Each row of a before or after table is a point. One or more steps were done to the points. Then noise was added and the rows were shuffled. The steps act on columns, c1 being the first. Write out the steps. A step turns or swaps two columns, mirrors them in a line or flattens them onto one, adds a multiple of one to another, or multiplies or shifts one. Angles are multiples of 10 degrees, from the lower column toward the higher: turns from -170 to 170, lines from 10 to 170 but not 90. Use the fewest steps. Two steps may share a column if one is a turn and the other turns, adds or multiplies; they go together, in the order done. Otherwise the lowest column goes first.

Before (13 x 2):
[[ 28 -16]
 [ 17  -8]
 [ 27 -11]
 [  7  42]
 [ 60   2]
 [ 37   3]
 [-24  -4]
 [ -7 -51]
 [ 21  25]
 [-44  24]
 [  9  -9]
 [ -4   4]
 [ 27 -45]]
After (13 x 2):
[[-18  29]
 [ -9  19]
 [ -8  27]
 [  3  58]
 [-49  -6]
 [  3  37]
 [-43  28]
 [ 24 -41]
 [ 42  10]
 [ -5 -25]
 [ 26  21]
 [  5  -4]
 [ -9   9]]
Steps: swap c1 and c2

Before, 11 rows:
[[-10  18   2  26]
 [ 19   8 -21 -30]
 [  3  11   8  45]
 [ 11  35   1  10]
 [ 22  22 -13 -14]
 [  9  12 -35 -39]
 [-14  16  28   3]
 [ 60 -24 -19  36]
 [ 25  23  11  -9]
 [ 19  14  26  20]
 [ 10  18 -23   1]]
After (11 x 4):
[[ 34  11  15  20]
 [ 25  23 -23 -15]
 [  2  13 -37 -37]
 [ 14   8 -27 -31]
 [ -3  19   4  29]
 [ 39 -24 -34  37]
 [ 27  35  -9   9]
 [ 13  11   3  45]
 [ 38  26  -1 -11]
 [ 11  18 -26   0]
 [  6  15  29   1]]
Steps: add 0.5 times c2 to c1; turn c1 and c3 by -20 degrees

Before, 13 rows:
[[ -4  -8 -14   8  14   8 -35 -15 -48]
 [  1 -17 -24   4   6  13 -13   1 -31]
 [-39  -7  20 -22   2   4 -15   8   2]
 [-41  34   2  12   1 -12 -10  -3  -9]
 [  6  -8  16   7  -3  10   8  22 -20]
 [ 24  21   0  -3 -60  -5   0 -11 -39]
 [-13 -27  -3 -13 -14 -32 -10  12   2]
 [ -8  -4  36 -28  26   0  16   5 -15]
 [ -9  32  -4   6 -28  15   1  13 -17]
 [  6   2  15 -17   0   8  -2 -16  21]
 [  4 -21 -11 -10  -1   6 -26  16   9]
 [ 27  -5   8 -38  25   3 -15  -3  -3]
 [-15   9  10  20   0 -17 -27   7 -18]]
After:
[[-42  36   2  12   2 -12  11   1  -9]
 [ 24  20  -1  -3 -61  -5   3 -10 -39]
 [-12 -27  -3 -14 -14 -33   6  14   1]
 [ -3  -8 -12   9  14   6  38  -2 -48]
 [  6   2  15 -17  -1   6   8 -13  20]
 [-15  10   9  20   1 -17  24  16 -18]
 [ -7  -3  34 -30  23   0 -16  -1 -18]
 [ -8  34  -3   6 -26  16  -6  10 -16]
 [  7  -7  14   7  -5  10 -13  17 -20]
 [  3 -21 -12 -10   0   7  18  25   9]
 [-38  -7  20 -23   2   3  11  11   3]
 [  2 -15 -23   3   6  13  12   6 -33]
 [ 28  -4   8 -39  25   2  16   2  -2]]
Steps: mirror c7 and c8 in the line at 100 degrees

Before, 13 rows:
[[  2   3 -23   5  25 -21   1  15 -11  17  16  15]
 [-21  -2 -25  25  21   6   1 -11   0  -3  10 -19]
 [ 21  25  -3  -1  27  -1  14  21  -7  -7   1  -8]
 [  7  -3 -21 -21  10 -12  18 -12  -8  30 -26   2]
 [-18 -40   8 -15  -8  -8  29  22  19  15 -14  12]
 [-29  -7  10   6  14  24  -6  -5  28 -18 -20  23]
 [-19  -4  11  -1   5  -5   6 -27 -12  -2 -10   6]
 [-21   7 -18   4  -2 -15   1   9 -28  25 -23  -8]
 [ -7  39  14 -12  17  28   4  19   0  16  16   2]
 [-45   4   0 -35 -27  29 -60   0 -13  -4   4  -6]
 [ 25  -7  23  20  16  17  15   8  16  17  -9  10]
 [ -6 -12  -7 -10  46 -29  16 -14 -31  32 -37 -15]
 [ 15  -7  -8   2  15  25  22  22 -15   8   5  21]]
After (13 x 12):
[[-19  30   8 -13  -8 -42  29  21  19  17 -14  13]
 [  9  10 -21 -21   8  10  18 -12  -9  29 -26   2]
 [ 23  -9  23  20  15 -24  15   7  16  15 -10  10]
 [-19   5  11  -1   6   0   6 -27 -13  -3 -12   6]
 [-47 -23   1 -35 -27 -27 -59   0 -14  -5   5  -4]
 [-29 -15   9   6  15 -34  -7  -4  27 -19 -20  23]
 [  3  13 -22   7  25  23   1  15 -11  17  18  15]
 [ 16 -14  -7   4  16 -35  23  21 -16   8   7  22]
 [ 23 -17  -3  -1  27  31  16  22  -7 -10   1  -6]
 [ -7 -48  14 -12  17  18   2  21   0  15  17   1]
 [ -6  29  -5 -11  47  15  16 -16 -32  33 -38 -15]
 [-22  -2 -23  26  21  -9   0 -11  -2  -3   9 -18]
 [-21   7 -19   3  -4  24   2   9 -29  24 -22  -8]]
Steps: turn c2 and c6 by 130 degrees; multiply c6 by 1.6

Before:
[[-36   5 -24  14 -29 -10  32   4 -20  -3 -27  16  14 -16   8  -8 -37 -36
  -12   4]
 [ -6  22 -28 -11 -13 -21  12  17   3   0 -28 -13   8  -8  10   1 -36 -20
  -19 -18]
 [  9   6   3  -7   5 -29 -27 -20  33  32  -4 -10   5 -10  10   3  -3  -3
   -7   4]
 [ 24   2  19  -9  18  24 -18  22  -2 -12   9  23   7  -8   2 -12 -30  19
   13 -27]
 [ 18  18  31 -14  25 -18 -25 -12  22  21 -16 -26  15 -22  -7  -9   1   2
    7   2]
 [  7 -15  19 -17   5  17 -35   4  -9 -26 -14  28  20   6 -26   0 -25   4
    7 -32]
 [-28  27 -19  10 -13 -13  11   2 -24   5 -18   4  -4 -13   8  -5 -12 -11
  -20 -22]
 [ 10  -5  13 -11  19  13 -16   9  -9 -17  13  25  38 -19 -20  -4 -30  30
   -5 -31]
 [ 24   5  -3 -17   1 -14  -8 -14   4  35   8 -18   2 -11 -26 -21   9  21
   11  20]]
After (9 x 20):
[[ 22   4  -5 -19   1 -13  -8 -16   5  33  13 -15   1 -14 -27 -23   8  48
   10  20]
 [-30  27 -22  12 -15 -14  10   2 -25   5 -18  -2  -4 -14  11  -6 -12 -16
  -20 -21]
 [  9  -4  14 -10  19  13 -18   9 -10 -18   3  26  39 -20 -20  -3 -30  -6
   -3 -29]
 [ 19  18  31 -15  25 -18 -25 -11  24  23  -7 -31  15 -20  -7 -10   2  40
    9   3]
 [  9   7   4  -9   7 -28 -27 -21  32  31   0 -10   3 -11  10   3  -4  13
   -5   5]
 [-35   5 -25  15 -30  -9  33   4 -20  -1 -30   8  13 -15   9  -7 -36 -60
  -10   5]
 [ 20   1  18 -10  15  24 -20  24  -4 -12   1  26   7  -8   2 -14 -33 -17
   14 -25]
 [  7 -13  18 -18   5  17 -35   3  -9 -25 -21  22  21   5 -25  -2 -26 -38
    6 -34]
 [-11  23 -27 -14 -12 -21  12  12   4   0 -20 -23   8  -9  11   1 -34   1
  -20 -20]]
Steps: add -1.5 times c12 to c18; turn c11 and c12 by 20 degrees

Before, 9 rows:
[[ 27 -49 -19  33   7   3  23  24 -56 -11 -16  21 -27 -31   5 -13  30 -43
   15   0   5  -3 -39  15  37   4  15   2  22 -25  25 -16]
 [ 43 -14  -7  46  -2 -24  25   2 -14 -42   2  15 -38 -14 -14 -22  18 -24
   11 -25  27  17 -25 -15  43 -10   3  -1  13  -9   6 -27]
 [-30  11  37 -44  -8   3  -9 -20  46   8  -5  26  -6  10 -22  37  12  40
   -8  -8  18 -37  38   7 -30   2  -9 -16 -13 -20   3   3]
 [-29  21  14 -46  10 -20 -25 -14  19   0 -17  11   2 -14  -5   2  -1  12
  -20  12   7 -41  31  -2   3  23 -21  -6 -38  18  -6 -10]
 [ 14 -54 -32   7 -15  12 -22  -8 -14  21 -42 -15 -44  14  36 -10  30  -2
   33   2  44  24 -16  23 -26  11   1 -20   1  38 -13 -27]
 [  7 -47  -5  34  26 -28  18 -10 -21  -8  -4  11 -29 -23  17 -15  44   7
   25   3  25  26 -14  -6  37   1  27  13  13   5  36 -11]
 [ 42 -31   9  28  46 -10  26  -6 -34 -10  -4  -5 -22   3 -11 -21  50 -21
   14 -19  -9  24  -2  11  31   1  14  -5  -4 -20  -1 -21]
 [-46  -7  39 -43 -16 -25 -42  -2  32 -11 -11  33   7  26 -25   6  -3   5
  -12   3   5 -10  17   6 -27 -20   1 -22 -60   7   8  13]
 [-33  -1  24 -36  24   6 -15  -3  58 -16 -14  55 -10  18 -19  35  15   8
  -20  29   8 -28   7  10  -2  10 -10  -8 -33  26 -22   5]]
After, 9 rows:
[[ 32 -11  -7  47  -3 -24  25 -10 -14 -41   2 -12 -38 -13 -14 -22  19 -25
   11 -25 -41  16 -25 -15  43 -11   3   0  12  -9   3 -27]
 [ 24 -49 -20  33   8   4  22 -44 -56 -12 -15   2 -27 -31   6 -13  31 -44
   14   0 -13  -2 -40  14  38   1  17   2  23 -25  25 -15]
 [ -2 -45  -4  35  27 -29  18   9 -21  -7  -5 -17 -29 -23  15 -17  45   7
   25   2 -26  26 -11  -7  37  -7  27  13  13   5  37 -10]
 [-32  21  14 -46   8 -20 -25  14  19   1 -17 -21   3 -14  -6   2  -2  14
  -21  12   3 -42  30  -2   4  24 -22  -6 -36  19  -2 -10]
 [ 44 -32   9  30  46 -11  27   9 -35 -12  -4   2 -22   2 -11 -21  51 -20
   14 -20  -5  25  -2  11  33   3  13  -6  -3 -18  -1 -19]
 [ -3 -55 -32  10 -14  12 -21  20 -13  22 -41   7 -44  13  37 -10  29  -1
   34   2 -43  24 -17  24 -26  13   1 -20   0  36 -11 -26]
 [-35  11  39 -45  -9   4  -9  13  47   9  -4 -40  -5  10 -23  36  12  41
   -8  -7  -7 -37  38   8 -29   1  -9 -15 -14 -21   3   2]
 [-34   1  23 -36  24   6 -16 -23  58 -16 -15 -51  -9  20 -19  35  15   6
  -20  29   4 -27   6  10  -3  15 -10  -9 -33  25 -21   6]
 [-43  -9  40 -42 -16 -25 -42 -13  32 -13 -11 -30   6  26 -26   5  -3   4
  -13   3  12 -10  17   7 -28 -21   1 -22 -59   5   4  14]]
Steps: mirror c1 and c21 in the line at 170 degrees; multiply c8 by 1.6; turn c8 and c12 by 150 degrees; turn c26 and c31 by 10 degrees

Before:
[[-18  -3 -17  -2  15  -1 -13  -1   6  15  -4  12 -15  16   0  12  -1  -1
    5 -10 -27 -14  23  28   0   4  14 -16  -2 -11 -17 -18   4  18 -23 -15
  -14   7  15  -7 -20  12   6  -9   2 -14   6   2  -9 -16  14 -16  10  18
   12  -8 -30 -17   8   9  -3  -9 -12 -28]
 [  5 -17   9  14 -14   5 -11   2 -22  -9 -15  -5  -9   7   2 -18  15 -10
  -15  10  -5   9   4 -10   2  15 -15   3   2  -2   8  16 -17  -5   9  20
   -4  -6   7 -18 -14  -7   1   6   4  -2  19  15 -15 -19   9 -11 -13   1
    0   2   0  -4   4  -5   1   6   5  -2]
 [ -1  16 -12  -5   5 -11  -2  -8   8  -2  16  10  14 -17 -13  18 -11   6
   19   5  12  -1  -2   1  19 -16  11  16 -12  -5  23 -17   4  -6 -12   2
   12   2  -3   9  -9  -7  18   8 -13   1   4  -5  11  18 -15  14  -1 -15
  -16  13  10  19 -19   0  12   3 -11  -1]
 [-19   7 -11 -10  18 -10 -13  19  22  14   2  18 -23  -6   1  15   8 -10
   23 -18 -13 -20  -6  20 -17  17  15  -6  -5   1  -8 -32   6  17 -10 -13
    8   0  14  -3 -14   4 -13 -11  14 -11   5  -6 -13 -15  -7   1  11  12
  -10  -9 -25 -23   5  10  -1 -19 -16 -13]
 [ 12   8  -3   4   8 -24   4  -3   0   9  20  -7   7 -15 -21  16  -9 -16
   23   2  13  14 -24   1  19 -12  15   9   3   2   9 -10   2 -11  -4 -19
   16  -4  10  12  -5  -5   3  -5  -8   1  -6 -14  23   6 -16   9  24 -14
  -20   1   2  12  -5  -7  21 -16   2   7]
 [  6   9   5   9   5   3   1  -6   5  -9  -3   2  21  -7   7   5 -16  25
   -2   9  14  16  -5   3  14   0  -5  20  12   1  16  10  -3 -12  -6   5
  -15  -4 -13  10 -11  -6  20   6 -14  -3  12   4  19  16   0   1  -1  -4
   -3   8   6   6 -22  -7   2  -5   3   8]
 [  5  15  -3   9   7  -3   9 -11  10   2   0  14  16 -11  -7   5 -17  10
    5  13  10   1 -16  -6  19  -6  -1  17 -10   0  18  -8 -10 -13   0   0
   23   3   7  19 -17  -5   6  -2 -11   5  -4 -13  28  18 -23   7   4 -10
  -11   2   3  28 -20   5  14 -11   4  -3]
 [-10  -2   2   8 -12  16 -12   2 -19 -15 -22   0  -1  11  -4 -11  22 -14
    3   3   3  -6   1  -5   1  12 -13  -8   3  15   2   0  -5  11  -1  15
  -12 -15  -5   8  -8  -4   3  -4   2   7   5   6  -3 -21   2 -14  -2  14
    0   4   0 -16  10  -6  -8   6  11  -5]
 [ -6 -13  12   5 -10  17 -14   6  -5 -18  -8 -10 -15  -3  -2 -13  16  -7
   -1  12 -11  -3  14  -7  -4  10  -6   6   9  17 -13   0  -2   8  11  16
   -1  -1  -3   2 -17  -3   9  -1  10   0   3  12  -3 -11   5  -9  -9  18
  -10   0   2 -20  11 -10  12   9  26  -6]]
After, 9 rows:
[[  3 -17  11  13 -13 -10 -11   4  19  -9 -15  -4  -7   7   2 -19  14 -11
  -17  11  -6   9   3  -8   4  15 -16   3   1  -1   8  14 -16  -6   9  18
   -4  -5   7 -17 -14  -6   0   8   3  -2  18  15 -15 -20   8 -10 -13   1
    1   3   2  -5   4  -5   1   4   5 -13]
 [-17  -3 -17  -2  15 -14 -16  -1  60  15  -3  12  -1  15   1  12  -1  -1
    4 -10 -25 -14  22  26   1   4  13 -17  -3 -10 -17 -19   4  18 -23 -14
  -12   6  15  -7 -22  13   6  -9   2 -14   8   2 -11 -16  13 -15  10  16
   11  -9 -50 -16   7   8  -1 -10 -13  58]
 [ -1  16 -11  -6   7  13  -1  -9  -2  -3  16  10  14 -18 -11  16 -13   7
   18   6  12  -2  -2   0  19 -16  12  17 -13  -5  23 -17   6  -6 -12   1
   13   4  -5   9 -10  -7  17   6 -13   0   7  -5  11  18 -15  15  -2 -15
  -15  14  15  20 -20   1  13   3 -12   8]
 [ -7 -11  12   6  -8 -13 -14   4  17 -19  -9  -9 -19  -4  -2 -15  15  -8
    0  14 -12  -3  14  -6  -6  10  -6   6  10  17 -13   0  -2  10  12  15
   -2   0  -2   1 -16  -3   9  -1   9   0   3  12  -3 -12   6 -11  -9  19
   -8   1   2 -20  11  -9  12  11  27   7]
 [ 13   6  -5   3   9   1   4  -3 -16   9  18  -5  26 -14 -22  17  -9 -16
   24   4  13  12 -23   0  19 -12  14  10   3   2   9 -11   1 -11  -5 -20
   18  -5  11  12  -8  -5   3  -4  -7   2  -7 -14  24   7 -16   7  25 -16
  -20   0   5  14  -5  -6  20 -16   2 -12]
 [  5  17  -5   9   5  15   9 -11  -2   2   0  16   6 -12  -6   4 -17  11
    3  13  10   1 -16  -6  20  -6   0  18 -10   0  16  -7 -10 -13   0   0
   24   4   8  18 -16  -4   8  -1 -12   4  -4 -13  30  18 -23   5   3 -10
  -12   3   5  28 -20   4  14 -10   3  15]
 [ -9  -1   4   8 -12   2 -11   3  25 -14 -24   0 -18  12  -3 -12  22 -13
    4   2   3  -6   3  -5   3  12 -13 -10   2  16   2  -1  -3  11   0  14
  -13 -14  -4   8  -9  -6   2  -4   3   7   6   6  -1 -19   2 -14  -3  14
   -1   3   1 -19   8  -6 -11   4  10  -8]
 [  6   8   6   9   6  21   1  -5 -22 -10  -2   3   0  -8   7   7 -14  27
   -1   9  13  16  -5   3  14  -2  -6  22  12   0  16   9  -4 -13  -6   6
  -16  -3 -14  11 -12  -6  21   5 -11  -2  14   6  20  15  -1   0  -1  -4
   -3   9  10   6 -22  -7   1  -7   4 -11]
 [-19   7 -11 -10  17 -27 -12  20  15  14   2  18   5  -4   1  13   7 -10
   23 -18 -12 -21  -7  19 -17  17  15  -6  -7   2  -9 -32   7  18  -8 -11
    8   2  15  -2 -14   6 -13 -10  13 -10   6  -5 -13 -16  -8   0  12  12
  -11  -9 -41 -21   4  10   1 -17 -15  42]]
Steps: turn c6 and c13 by -80 degrees; multiply c64 by 3; turn c9 and c64 by 130 degrees; multiply c57 by 1.6

Before, 9 rows:
[[ 27  -8   1 -14  -3  22 -23   0 -22 -17  -8  -1 -41 -10  -7   8   1  19
  -15  -8   3  25  11  21  24 -25 -18  -3  19  24  20 -21 -10  19  25  -4
   -1  30  23  24  22  32 -32 -18  -4  14   5  32  14 -36  31 -17 -11 -33
  -32   8  18 -24 -24   5 -19  -4 -32 -14]
 [ 23  -5  29  13 -21 -18  30 -11 -31  27 -25   2  10 -29   7 -27  -4  14
  -30   1  -1  -6  12   1 -27  -6   6 -22 -32  22 -23  -7  -4  -4 -18 -37
   19  33  12 -17  -3  -1  -4   0  -7 -22   0   0  39 -37   3 -16 -10 -37
    8 -10  -1 -18  -4 -16  12  20 -25  46]
 [-13  60  34 -15 -19   1 -17   6 -21   0 -18 -43 -16  29   6 -28 -17 -33
   33 -24 -54  12 -41  -6  -7  -2  32  25  28  15 -25 -37 -20   6  13   7
    0  22 -37 -36  -8 -23 -26 -20  -4  18  16  10   1 -11  20 -20  38  27
  -18  15  29  12   8   0  -9   5  16 -12]
 [-13  26  -6   4 -17  28  -5 -10   1  16 -24   4 -29 -15   9  18  10   1
    9  34  -6 -24  16 -43  24 -24  11   3 -24 -11  -7 -32  25  25  -8 -38
   -2 -12 -29 -37  22  -6  18   4 -19   4   3 -13  -1 -24 -14  24  21   5
   19 -18  13   1  24 -26 -33 -43   9  20]
 [ 14   7 -29  12  -3  13   8 -20 -29   7  18  18 -46  14 -14   8 -27  24
   31 -13 -29 -23  -8  -7  19 -28  15   5 -27   0  20  17 -19  26  28   2
   21  34 -17  10  10  -3 -27  12 -39 -10   1  -9  10 -12  15  43  42  20
   28 -18  -5 -17  -6 -36 -31 -29 -17  34]
 [ 31  28  33 -35   4 -14  23 -10   4 -10  15 -22 -44  11  17  13   3  16
   35  34 -11  -3  22  21   2   5 -10 -28  -4  18 -18  31  40   0  16 -32
  -14  13  19   2  20  14 -37   3   0 -21  14 -14   3 -22   8 -10   2  11
  -20  10  -8  -4  -7  19  12  -6   0  17]
 [  6 -10  24 -17  20 -20  36   3  -7  27  -6 -30  10 -31  18  17 -21 -25
   38  14 -42  -1  22 -16 -11   3 -10 -32 -24  37 -18  24  37   0  32  11
   17 -30  11   8   2 -33 -35 -21 -41 -17 -15  -9  30  27  17  39 -22  15
  -14  33  19 -18   6   4  14   6  23  22]
 [ -4  11 -25 -10  17 -11   1  14  14 -23  15  20 -15   5  -2  15 -14  -8
   -9  13  12 -11  -6 -25 -17  15  31 -19  27  42  17   0  15  47 -10 -39
    7  26  12 -10 -32  33  17   3  -5   5 -35  32 -19  -1   8 -13  15 -16
  -29  15   2   7 -32  -2   7  18   9   3]
 [ -1   2  38   0 -27   4 -12 -10 -12  23 -14  11  -7  -7   6   2 -30 -25
  -10 -22   2 -34 -17   0 -44  21  40  -9  24   5  26   8  -6  -6 -18 -15
  -35   0   1 -29 -26  10  11  14 -32 -25 -25  24  21   2  -9  41  -9   2
   28 -16  18 -45  25 -19  10   9   7  -1]]
After, 9 rows:
[[-23  59  35 -15 -19   1 -18   7 -21  -1 -18 -43 -17 -17   5 -28 -17 -32
   33 -24 -54  11 -42  -6  -7  -2  32  25  27  15 -26 -36 -19   6  13   6
   -1  23 -37 -35  -5 -24 -26 -20  -3  18 -27  10   1 -10  19 -21  38  27
  -17 -10  29  12   6   0  -8   5  15 -12]
 [ 19  -8   1 -13  -5  23 -24  -1 -23 -16  -8   0 -41  11  -7   9   1  19
  -16  -7   3  25  11  21  23 -24 -18  -3  20  24  19 -20 -10  18  25  -5
   -2  30  23  24  -2  32 -32 -18  -4  15   0  32  13 -37  31 -18 -11 -34
  -32  55  13 -24 -24   4 -19  -4 -32 -14]
 [-11  26  -5   4 -17  28  -5 -10   0  16 -24   3 -28  14   9  18  11   2
    8  35  -7 -25  16 -44  24 -25  10   3 -25 -12  -6 -32  25  24  -8 -38
   -2 -12 -29 -37  -2  -5  18   4 -19   5   5 -14  -1 -25 -13  25  22   4
   20 -31   8   1  24 -26 -32 -42   8  20]
 [ 21   6 -28  12  -3  12   9 -20 -29   6  19  18 -46 -13 -15   8 -27  23
   32 -13 -29 -23  -7  -7  19 -27  15   4 -27   0  20  15 -18  25  28   2
   21  34 -17   9   2  -3 -28  12 -39 -10  -8  -9  10 -13  14  43  43  20
   29   7  -5 -17  -7 -36 -31 -29 -16  34]
 [ -3  11 -24 -10  16 -11   1  13  13 -23  16  20 -14 -22  -3  15 -15  -9
   -8  13  12 -11  -6 -24 -18  15  31 -20  27  42  16  -1  16  46 -10 -39
    7  27  12 -10   0  34  16   4  -4   5  29  31 -19  -1   7 -13  15 -15
  -29   2   8   7 -33  -2   7  18   9   3]
 [ 22  -6  28  13 -21 -16  29 -11 -30  27 -26   2  11  26   7 -28  -5  14
  -30   1  -1  -6  12   1 -27  -6   5 -22 -31  22 -22  -7  -3  -4 -18 -37
   19  33  12 -17   0  -1  -2   1  -7 -22  14   0  39 -37   3 -16 -10 -38
    8  29  -2 -18  -5 -15  13  20 -24  45]
 [ 34  28  33 -36   3 -14  23 -10   3  -9  14 -23 -44  -4  17  13   3  15
   34  35 -11  -3  22  21   2   5  -9 -29  -5  17 -18  31  40   0  16 -33
  -14  13  19   2   3  14 -37   3   0 -21 -17 -14   2 -21   8  -9   2  11
  -20  11 -12  -3  -7  19  12  -7   1  17]
 [ -4 -11  25 -16  20 -20  37   3  -7  27  -5 -30  10  20  17  16 -21 -25
   38  13 -42  -1  21 -16 -11   4 -10 -32 -24  37 -17  24  37  -1  31  10
   17 -31  11   8  -3 -32 -35 -22 -41 -18  29 -10  30  27  16  39 -22  15
  -14  -1  19 -18   5   5  14   6  25  21]
 [  8   2  39   1 -27   5 -11  -9 -11  23 -15  12  -7  -6   6   2 -30 -24
   -9 -23   3 -34 -17  -1 -44  22  40 -10  22   5  26   9  -5  -6 -18 -15
  -35   0   0 -30  -4  11  11  14 -31 -25  25  24  21   3  -8  41  -9   1
   28 -27  21 -47  24 -19  11   9   7  -1]]
Steps: add 0.5 times c44 to c1; turn c14 and c47 by -150 degrees; flatten c41 and c57 onto the line at 100 degrees; add -1.5 times c63 to c56
